Rows are points. The points of each table are mixes of a few directions, plus a little noise. Count the directions of each table, and those that both share. Where both have some left over, give the other angles between the two spaces (their principal angles), to ten degrees, smallest first.
In the rows, 128 means zero.

First:
[[125 130]
 [ 84 155]
 [ 97 148]
 [209  80]
 [129 129]]
Second, 5 rows:
[[ 91 150]
 [ 90 151]
 [136 123]
 [210  81]
 [117 135]]
Directions: first 1, second 1, shared 1

First (6 x 6):
[[102 177 111 184  98  65]
 [121 129 126  41 187 220]
 [125 110 124 129 114 120]
 [ 88  93  92  98  98 126]
 [143 141 141 145 136 123]
 [189 118 174 172 135 114]]
Second (9 x 6):
[[103 151 131 102 205 142]
 [152  36 160 116 176 118]
 [144 143 143 134 144 136]
 [ 84 135 117 122 179 101]
 [132  93 112 155  44  95]
 [127 152 120 133 107 133]
 [154 219 134 173  95 130]
 [164 165 149 155 119 137]
 [ 92  60  86  64  82 160]]
Directions: first 3, second 4, shared 3

First, 8 rows:
[[138 127 137  97 102 138 112 170 138  88 139]
 [121 119 137 136 114 122 127 132 148 121 139]
 [ 68 156 148 133 134 112 111  76 137 175  86]
 [173 153  97  81 154 161 117 157  62 111 105]
 [ 96 115 161 135  88 111 116 136 185 113 144]
 [ 50  85 177 223  94  70 153  63 236 171 162]
 [194 136  75 117 180 157 150 136  46 134 121]
 [184 135  90 104 157 154 137 152  69 114 125]]
Second (11 x 11):
[[111 182 111  93 172 145 105  94  64 171  59]
 [162 147 120  60 117 159  99 191  98  78 117]
 [138  79 144 165  92 109 149 149 186  99 187]
 [105 161 118 126 164 131 121  83  90 176  81]
 [126 125 128 133 128 125 130 125 130 130 129]
 [125 170 114  88 157 147 106 119  75 146  79]
 [ 94 115 135 189 144 100 155  64 151 182 129]
 [124  95 139 167 112 110 148 124 167 126 162]
 [120  71 147 202  99  95 163 116 201 126 190]
 [120 105 136 163 121 113 144 115 156 135 150]
 [183 152 119  24 105 173  84 230  87  43 123]]
Directions: first 3, second 2, shared 2

First, 11 rows:
[[125 167 162 123 111  84 111 139 150  91 168 190 138 133 122 156 114 116]
 [144 249 123 161 165  92 142 146 204 118 160 125 130  74 126 138 141 126]
 [128 130 124 129 132 129 130 128 130 129 127 124 128 125 129 127 129 129]
 [138  90 143 137  95 153 136 106 102 166  78 110 121 137 123 120 154 132]
 [134 126 110 140 142 149 143 122 129 154 103  88 121 113 130 112 144 135]
 [121 157 105 121 163 116 126 146 149 103 165 129 132 116 135 128 108 128]
 [128 105 140 125 109 133 125 121 112 134 115 135 127 140 125 129 132 128]
 [143 136 209 141  46  98 117 109 123 135 106 194 132 147 107 161 155 113]
 [101  55  80  88 163 153 116 140  90 105 151 111 130 154 145 108  84 135]
 [107  21  80  93 148 181 126 123  66 136 111  84 124 160 144  96 103 140]
 [140 173 134 148 132 120 137 128 154 137 124 120 127 105 124 131 146 127]]
Second (9 x 18):
[[103  53  61  95 129 131 132 144  70  73 178 163 142 142 126  88  92 143]
 [128  82  93 115 124 123 136 140 107  94 141 151 140 126 123  95 123 130]
 [132 193 185 146 142 135 113 113 170 180 100  87 112 129 139 178 137 117]
 [121  69  92 101 140 127 129 143 106  89 144 141 139 134 131  95 111 127]
 [141 201 196 151 142 133 115 114 183 187  87  82 111 124 138 181 146 114]
 [155 139 144 145 110 113 144 126 151 133  96 131 133 106 119 112 165 119]
 [132 101 123 114 145 127 126 137 134 117 122 121 133 131 136 114 123 120]
 [104 206 151 157 107 144 117 103 111 172 152 126 106 137 120 186 117 149]
 [135 107 111 128 114 119 140 132 117 110 130 147 136 120 120 103 136 130]]
Directions: first 3, second 3, shared 1; angles 70, 80

First (10 x 32):
[[136 137  84 144 156 124 148 107  92 140 119 136 122 144 109 159 145 118
  135 147 104 103 127 141 124 122 113 139 138 159 117 149]
 [116 140 117 120 135 117 117 124 120 146 126 123 134  99 140 141 107 137
   98  81 129 116 148 152 129 128 134 138 147 144 127 114]
 [105 123 120 114 112 112 114 146 118 122 104 128 129 104 101 130 109 149
  109  91 147 115 139 132 104 108 141 118 131 115 141 102]
 [104 119 151  89  99 150  76 150 125 135 120  93  91 125 133 113 148 143
   95 131 152 140 119 109 133 146 155 106 132  96 150 133]
 [138 119 136 142 120 115 151 136 144 105 127 148 150 131 108 117 116 128
  157 133 130 133 125 121 113 109 121 123 109 116 127 113]
 [129 116 140 143 141 139 137 126 137 104 111 128 116 149 133 127 133 130
  145 146 150 125 123 100 129 127 119 126 119 123 136 134]
 [137 128 138 117 133 112 145 132 150 104 179 156 174 118 148 104 108 120
  150 141 133 149 138 125 132 140 134 146 120 122  97 120]
 [141 117 124 169 125 129 156 125 128 118  81 134 114 151  89 141 136 127
  155 135 120 114 113 120 111  94 102 113 110 127 151 124]
 [150 128 145 154 151 153 144 108 146 126 137 123 116 163 164 128 148 108
  149 165 120 138 114 111 156 149 109 137 121 141 125 155]
 [124 155 123  87 109 127  91 128 120 180 177 110 137  96 156 122 131 120
   85 108  94 147 135 170 150 157 152 137 152 136 111 134]]
Second (10 x 32):
[[134 129 146 132 138 137 122 127 144 122 143 124 131 124 163 117 119 127
  131 123 144 142 138 113 143 146 131 139 126 126 124 133]
 [126 128 129 135 149 119 138 125 137 109 134 142 148 115 148 128 100 133
  133 108 151 123 148 121 128 130 128 144 130 136 117 117]
 [122 133 110 125 141 109 149 118 123 126 134 145 150 121 120 141 116 127
  124 119 117 109 134 151 122 119 122 137 138 146 113 115]
 [139 133 129 127 113 141 114 129 121 150 134 114 113 134 127 124 148 120
  128 143 108 143 117 131 136 136 130 122 125 123 133 145]
 [130 129 124 140 145 120 132 131 127 114 128 139 142 114 137 128 104 135
  137 108 149 126 149 116 122 125 130 142 125 131 122 123]
 [132 131 137 134 146 127 131 125 141 118 142 134 143 119 159 123 108 129
  133 114 145 133 144 119 137 139 129 144 128 133 118 126]
 [123 112  86 133  75 125 111 156  66 141  55 114  78 141   7 144 170 143
  138 145 110 110 101 125  71  72 134  79 111  93 169 133]
 [139 129 172 121 124 160 106 126 162 138 157 104 113 140 187 105 143 116
  122 146 131 162 118 111 167 167 132 130 126 118 130 148]
 [141 143 125 130 142 126 133 115 132 142 159 133 146 120 157 129 121 115
  127 124 111 136 136 144 145 143 126 147 136 146 108 136]
 [ 96 112 124 101 109 117 144 127 127 118  96 129 115 152  74 141 151 135
  107 149 115  95  95 148 110 103 120  97 135 125 144 104]]
Directions: first 6, second 4, shared 3; angles 90

First, 8 rows:
[[137  82   7  20  97  85 150  70  78 145 140 215  85 220 164 218 156 111
  153  77 119 155 227 116 117 242  70 111 156  33 128 186]
 [124 144 171 172 138 145 117 144 147 124 123 101 145 106 114  98 120 122
  124 157 132 126  99 130 127  95 142 129 109 154 131 104]
 [122 137 153 172 131 141 110 123 145 133 121 126 142 159 115 121 128  84
  140 181 132 152 135 122 111 133 112 111  89 112 144 103]
 [125 148 181 167 142 144 123 160 146 117 123  83 145  67 114  83 113 155
  109 133 131 104  73 138 141  67 166 144 129 184 122 107]
 [132 109  77  84 115 111 136 103 109 135 134 165 110 170 142 167 140 117
  139 109 124 142 172 123 122 177 102 120 138  86 128 152]
 [134 127 121  90 131 120 148 149 115 116 133 111 117  63 138 117 121 196
  104  65 125  87  95 140 155  95 165 156 176 174 106 150]
 [116 156 206 239 143 162  89 133 172 135 113 100 165 161  94  89 121  49
  146 240 137 165 115 120  99 106 113 100  48 124 155  67]
 [135 121 107  79 126 116 150 141 111 120 136 122 114  79 142 129 125 189
  109  63 123  93 108 137 152 112 156 152 176 159 108 155]]
Second:
[[141  91 105  95  96 135  94  72 117 156 176  96 130 155 107 123 100  56
  155 142 111 165 166 115 113 182  59 127 180  84 121 152]
 [134 150 121 127 110 164 155 175 120 100  77 114 144  34 168 176 105 150
   64 128 102 130  94 114 143  62 152 155 152 181  24 120]
 [ 99 149 124 160 163 113 175 155 137 121  32 219 120 166 156 168 197 182
  137 126 152 106 164 136 101 140 170 110  37 108 133  86]
 [139 131 102  80 122 123 156 153 141  94 174 145 109 157 165 127 124 151
   82  67 118 104  99 130 175 134 143 103 139 169 155 174]
 [108  97 176 158 149 125 126  91 154 161  90 118 147 150  86  64 168 132
  185 120 148  87 170 146  81 178 113 124  96 104 147  94]
 [131 147  99 101 152  83 134 152  95 115 167 158  94 122 139 146 133 195
  126  96 148 120 101 139 163  94 178 138 138 133 176 154]
 [153  84  79  51  76 146 118  86 117 132 179  95 125 130 134 137  88  69
  111  97  92 145 150 113 143 177  57 128 211 120  87 184]
 [120 174 155 207 158 101  75 142  96 144 141 129 126 121  90 145 114 121
  174 233 160 184 110 121 110  58 160 144  91  87 178  86]
 [121 126 193 176 133 164 118 131 175 130 117  82 159 121 106  62 125  97
  122 148 126 112 110 135 118 124 119 116 106 163 128 102]]
Directions: first 2, second 6, shared 2

First (8 x 32):
[[ 81 132 116 150 113 137 143 107 138 156 176 107 156 150 146 134 125 127
  135 163 128 109 137 159 153 168 138 148 178 138 129 125]
 [235 120 155  78 161 108  93 176 104  65  20 176  66  78  87 114 134 130
  112  48 129 170 108  57  71  38 105  83  15 105 126 134]
 [ 79 132 116 151 113 137 144 106 139 157 177 106 157 151 147 134 125 127
  135 165 128 108 138 161 154 170 138 149 180 139 129 125]
 [241 119 157  75 164 107  91 179 102  61  13 180  62  75  85 113 134 130
  111  43 129 173 107  52  68  33 104  80   7 103 126 135]
 [ 71 133 114 155 110 138 146 102 141 162 186 103 161 155 150 135 125 127
  137 171 127 105 139 166 158 176 140 152 189 141 129 124]
 [ 99 131 121 142 119 133 137 115 135 145 157 115 145 142 139 132 126 127
  133 150 128 116 133 148 143 153 134 140 159 134 129 126]
 [117 129 125 133 124 130 131 123 130 135 139 123 134 133 132 129 127 128
  130 137 127 123 130 135 134 138 131 133 140 130 128 127]
 [102 130 121 140 120 133 137 116 134 144 154 116 143 141 138 131 127 127
  132 148 128 118 133 145 142 151 134 139 156 134 129 126]]
Second, 9 rows:
[[151 127 109  98 134 114 103 120 161 122 125 128  86 130 123 145 125 103
  144 124 126 129 118 142 119 118 119 134 113 119 103 126]
 [ 43 128 151 215 121 167 171  95  78 148 101  79 198 158 118  94 115 146
   87 164 134 159  89 149 174 159 156 139 152 161 176 168]
 [ 63 130 159 201 117 161 176 122  67 143 119 105 207 139 128  93 125 164
   91 149 134 141 121 122 160 153 150 126 156 154 178 148]
 [152 126  98  92 139 110  90 104 181 121 115 116  64 139 118 153 119  83
  150 128 124 138  99 160 121 117 118 143 104 118  90 135]
 [234 128 102  21 136  81  78 174 186 104 165 192  46  90 142 169 146 110
  178  82 121  87 182  98  70  89  94 112 101  87  72  77]
 [177 132 151  96 118 117 145 201  95 118 177 196 157  81 154 125 155 179
  136  91 128  81 213  58  92 113 115  94 142 111 138  78]
 [105 130 146 157 122 142 152 136  95 134 131 128 169 126 132 111 131 152
  112 132 131 127 137 114 137 137 136 122 143 137 153 130]
 [ 98 129 145 163 122 144 154 130  95 135 126 121 171 130 130 110 129 150
  110 136 131 131 131 120 142 140 138 124 143 140 155 134]
 [128 124  90 108 143 116  84  72 193 126  93  86  54 159 106 153 107  63
  145 145 125 158  62 190 138 124 124 157  99 126  87 157]]
Directions: first 1, second 2, shared 0; angles 60
